Rows are points. Examples show where two turns around zero, p and q, send a point. Where does a point land after both, in the order given? Backwards means that the second turn is done in reverse. Each puzzle has new turns, and all numbers are rounded.

Turn p:
0.016	0.019 -> 0.007	0.024
-0.043	-0.006 -> -0.037	-0.022
0.060	0.013 -> 0.050	0.035
-0.033	-0.027 -> -0.020	-0.038
Turn q:
-0.048	0.009 -> -0.019	0.045
0.057	0.007 -> 0.037	-0.044
-0.010	-0.016 -> -0.019	-0.001
Where do these land?
p, then q: -0.042	0.052 -> -0.006	0.067
q, then p: 0.013	0.013 -> 0.018	0.004
q, then p: 0.032	-0.030 -> 0.010	-0.043
p, then q: -0.004	-0.036 -> -0.023	-0.028

Turn p:
-0.029	-0.015	-0.016 -> -0.025	0.026	0.007
0.027	-0.002	-0.010 -> 0.007	-0.010	-0.026
0.022	0.065	-0.037 -> 0.067	0.031	-0.026
0.009	-0.059	0.019 -> -0.052	-0.035	-0.007
-0.028	0.011	0.045 -> 0.003	-0.014	0.052
Turn q:
0.032	-0.046	0.015 -> -0.040	-0.041	0.012
0.058	0.005	0.008 -> 0.011	-0.043	0.039
0.012	0.015	0.002 -> 0.014	-0.003	0.013
-0.075	0.011	0.012 -> -0.012	0.071	-0.027
-0.027	0.014	-0.036 -> 0.025	0.015	-0.037
Where do these land?
p, then q: 0.013	-0.010	-0.007 -> 0.003	-0.004	-0.017
p, then q backwards: -0.054	-0.046	0.043 -> 0.028	-0.033	0.071
p, then q: 0.038	0.044	0.017 -> -0.006	-0.058	0.015
p, then q: -0.005	-0.041	-0.016 -> 0.004	0.030	-0.032
p, then q: 0.020	0.049	-0.048 -> 0.058	-0.039	0.013
q, then p: -0.012	0.004	0.010 -> 0.013	0.004	0.008

Turn p:
-0.030	-0.003	0.018	0.001	-0.024	0.040 -> -0.045	0.033	0.008	0.010	0.000	-0.013
-0.028	-0.009	0.014	0.012	-0.048	-0.036 -> 0.012	0.011	0.028	0.036	-0.030	-0.040
0.029	0.021	0.036	-0.055	-0.027	-0.029 -> 0.046	0.020	-0.020	0.001	0.039	-0.053
0.066	-0.023	-0.001	0.014	0.004	-0.028 -> 0.049	-0.017	0.014	-0.054	-0.010	-0.003
-0.019	0.037	-0.052	0.034	0.046	0.035 -> -0.026	-0.009	-0.004	0.017	0.005	0.089
0.017	0.040	-0.035	-0.047	-0.006	0.014 -> 0.024	0.033	-0.053	0.008	0.022	0.023
-0.035	-0.008	0.058	0.003	0.009	0.009 -> -0.043	-0.013	0.025	0.012	0.025	-0.037
0.000	-0.055	-0.038	0.037	0.046	-0.005 -> -0.018	-0.057	0.002	-0.030	-0.050	0.033
Turn q:
0.014	0.032	0.047	0.044	-0.005	-0.034 -> -0.035	-0.012	-0.031	0.040	-0.025	-0.044
0.012	0.020	0.043	0.046	0.070	-0.006 -> -0.002	-0.077	-0.001	0.027	-0.014	-0.051
0.015	-0.032	-0.017	0.027	-0.005	0.018 -> 0.015	-0.017	-0.032	-0.001	0.011	0.031
-0.041	0.008	-0.056	-0.044	-0.031	0.025 -> 0.025	0.059	0.042	-0.006	0.037	0.035
0.042	0.023	0.002	0.025	0.034	-0.039 -> -0.023	-0.032	-0.028	-0.008	0.018	-0.054
0.004	0.000	0.042	0.014	0.028	-0.059 -> -0.059	-0.035	-0.001	0.001	-0.021	-0.032
-0.033	-0.034	-0.030	-0.048	-0.032	0.020 -> 0.011	0.041	0.031	-0.026	0.005	0.058
0.014	-0.009	-0.007	-0.048	-0.026	0.043 -> 0.044	0.038	0.005	-0.033	-0.018	0.018
-0.027	-0.007	-0.024	-0.017	-0.033	0.031 -> 0.024	0.037	0.015	0.006	0.008	0.038
Where do these land?
q, then p backwards: -0.019	0.008	-0.018	0.017	0.030	-0.025 -> -0.019	0.010	0.036	0.005	0.027	-0.001
p, then q: 0.012	0.032	0.024	0.003	-0.089	-0.024 -> -0.025	0.006	-0.039	0.021	-0.012	-0.086
q, then p: 0.004	0.001	-0.023	0.034	0.008	0.013 -> -0.004	-0.023	0.001	-0.025	-0.012	0.025
p, then q: -0.012	0.031	0.008	-0.002	0.009	0.106 -> 0.039	-0.003	0.090	0.046	0.020	-0.017
q, then p: -0.011	0.005	0.001	0.042	0.014	0.001 -> -0.012	-0.021	0.021	-0.014	-0.027	0.012
p, then q backwards: -0.025	-0.038	-0.024	-0.059	-0.018	-0.013 -> 0.053	0.020	0.043	0.033	-0.021	-0.006
q, then p backwards: -0.016	0.028	-0.021	0.022	0.028	-0.026 -> -0.025	0.015	0.047	-0.007	0.017	-0.006
q, then p backwards: -0.006	-0.063	0.030	-0.058	0.018	-0.018 -> 0.028	-0.055	-0.017	0.060	0.019	0.030
p, then q: 0.073	-0.004	0.025	0.000	0.000	-0.013 -> 0.001	0.002	0.007	-0.066	-0.021	-0.036

Turn p:
-0.019	0.047	0.017	-0.007	-0.028	0.076	-0.017	-0.018	0.027 -> -0.053	-0.010	-0.039	-0.040	0.030	0.010	0.059	-0.001	-0.018
0.034	0.010	0.013	0.022	-0.004	0.027	0.029	0.026	0.005 -> -0.025	0.003	0.015	-0.012	0.046	0.013	-0.024	0.019	0.002
0.006	-0.065	-0.025	0.031	-0.005	-0.051	-0.034	-0.014	-0.043 -> 0.046	0.042	-0.017	0.071	-0.039	0.004	-0.025	0.013	0.014
0.023	0.021	-0.011	0.063	0.033	-0.016	0.022	-0.040	-0.023 -> -0.011	0.011	0.043	0.054	0.024	0.004	0.018	0.002	0.056
-0.038	0.024	-0.003	-0.039	-0.024	-0.019	-0.033	0.062	0.046 -> 0.004	-0.034	-0.051	-0.065	-0.028	-0.046	-0.025	-0.001	-0.003
0.004	-0.028	0.013	-0.037	-0.022	-0.034	-0.023	0.005	0.049 -> 0.034	0.034	-0.010	-0.051	-0.033	-0.024	-0.010	0.000	-0.014
-0.047	0.016	0.035	-0.017	-0.019	0.049	0.020	0.035	0.028 -> 0.002	-0.048	-0.030	-0.054	0.042	0.004	0.015	0.008	-0.032
-0.023	0.005	-0.032	-0.059	-0.054	0.001	0.017	0.035	0.031 -> -0.009	-0.016	-0.022	-0.036	-0.008	-0.061	-0.019	-0.003	-0.064
0.049	-0.009	-0.006	-0.008	0.034	-0.034	-0.023	0.004	-0.054 -> -0.011	0.011	0.030	0.035	-0.053	0.034	-0.040	0.002	0.021
0.020	-0.025	-0.024	0.032	0.074	0.010	0.006	-0.042	-0.026 -> 0.007	0.018	0.034	0.058	0.012	0.042	0.005	-0.053	0.032
-0.009	0.004	0.023	0.019	0.014	-0.008	0.037	-0.053	-0.040 -> 0.016	-0.012	0.047	0.041	0.009	0.019	0.045	0.017	0.004
Turn q:
0.025	0.015	0.007	-0.027	0.037	-0.027	-0.035	0.036	-0.020 -> -0.023	-0.003	0.004	0.011	-0.036	0.035	0.010	0.047	-0.032
0.012	-0.027	-0.014	0.015	0.022	-0.028	0.060	-0.051	0.019 -> 0.036	0.000	-0.044	-0.014	-0.029	0.011	-0.021	-0.035	0.055
0.016	-0.019	0.030	-0.067	0.028	0.060	-0.035	-0.040	0.001 -> -0.065	0.077	0.037	-0.017	-0.025	0.011	-0.013	-0.023	-0.001
-0.014	0.022	0.005	0.035	-0.027	-0.024	0.042	0.008	-0.067 -> 0.020	-0.035	-0.040	-0.017	-0.003	-0.056	0.048	0.024	0.005
-0.024	0.028	-0.005	-0.005	0.027	-0.016	0.070	-0.027	0.002 -> -0.021	-0.025	-0.059	-0.002	-0.004	0.000	0.006	-0.018	0.056
0.044	0.022	0.002	0.047	0.032	-0.023	-0.035	0.000	0.022 -> 0.038	0.026	-0.016	0.061	-0.012	0.028	-0.003	0.025	-0.015
0.030	-0.012	0.048	-0.065	-0.005	-0.008	-0.032	0.086	0.020 -> -0.036	-0.016	0.087	-0.005	-0.014	0.037	-0.012	0.075	-0.003
-0.021	-0.014	-0.021	-0.003	-0.043	0.082	0.000	0.047	0.029 -> -0.018	-0.028	0.080	0.018	0.043	-0.027	0.001	-0.047	-0.007
-0.005	-0.002	-0.020	0.015	0.039	-0.026	-0.009	-0.004	-0.033 -> 0.010	-0.004	-0.037	-0.004	-0.025	0.022	0.027	-0.003	-0.026
-0.030	-0.028	0.016	0.029	-0.047	0.000	-0.028	-0.027	-0.004 -> 0.037	0.029	0.005	-0.036	0.046	-0.023	-0.001	-0.004	-0.017
-0.031	0.027	-0.019	0.031	0.027	0.005	-0.013	-0.017	0.004 -> -0.002	0.006	-0.039	0.025	0.027	0.014	0.018	-0.023	-0.016
-0.003	-0.013	-0.029	-0.006	-0.090	0.004	0.015	-0.013	0.027 -> 0.023	-0.026	0.021	-0.022	0.033	-0.054	-0.062	-0.018	0.002
Where do these land?
q, then p: 0.031	0.007	0.017	-0.019	-0.056	-0.010	-0.006	-0.001	-0.013 -> 0.013	-0.011	-0.011	-0.022	-0.044	-0.007	-0.034	0.027	0.019
q, then p backwards: -0.019	-0.021	-0.008	-0.010	0.005	-0.031	0.019	-0.039	0.005 -> -0.005	-0.010	0.012	-0.003	0.015	0.009	-0.035	0.032	0.031
q, then p: -0.014	0.017	-0.113	-0.014	-0.004	0.026	0.009	0.023	-0.003 -> 0.055	0.040	-0.017	0.082	-0.022	0.027	0.039	0.005	-0.016
p, then q backwards: 0.007	-0.020	0.011	0.059	0.037	-0.031	0.006	0.024	-0.019 -> 0.021	0.001	0.020	0.022	-0.008	-0.017	0.026	0.004	0.070
q, then p: 0.023	0.089	0.009	0.013	-0.008	-0.018	0.006	0.035	-0.020 -> 0.039	-0.017	-0.028	0.036	0.033	-0.029	-0.062	0.014	0.030
p, then q: -0.012	-0.024	0.021	-0.010	-0.002	-0.033	-0.029	0.013	-0.001 -> 0.004	-0.009	0.028	0.014	-0.013	-0.024	-0.034	0.010	-0.017
q, then p backwards: 0.021	-0.014	0.007	0.003	-0.009	-0.013	-0.005	0.027	0.083 -> 0.027	-0.027	0.021	0.034	0.045	-0.018	0.032	0.028	-0.036
p, then q: -0.063	-0.029	0.016	-0.019	-0.044	0.099	0.024	0.000	0.007 -> -0.024	-0.027	-0.027	-0.022	-0.088	-0.008	0.059	-0.060	-0.017
q, then p: 0.014	0.027	0.013	0.002	0.039	0.032	-0.036	-0.094	-0.014 -> -0.065	-0.041	-0.001	0.028	-0.009	-0.061	0.048	-0.001	0.035
p, then q: 0.013	-0.032	0.027	-0.005	0.042	-0.021	0.013	0.012	-0.026 -> 0.005	0.048	0.046	0.021	-0.002	-0.016	0.001	0.008	-0.001
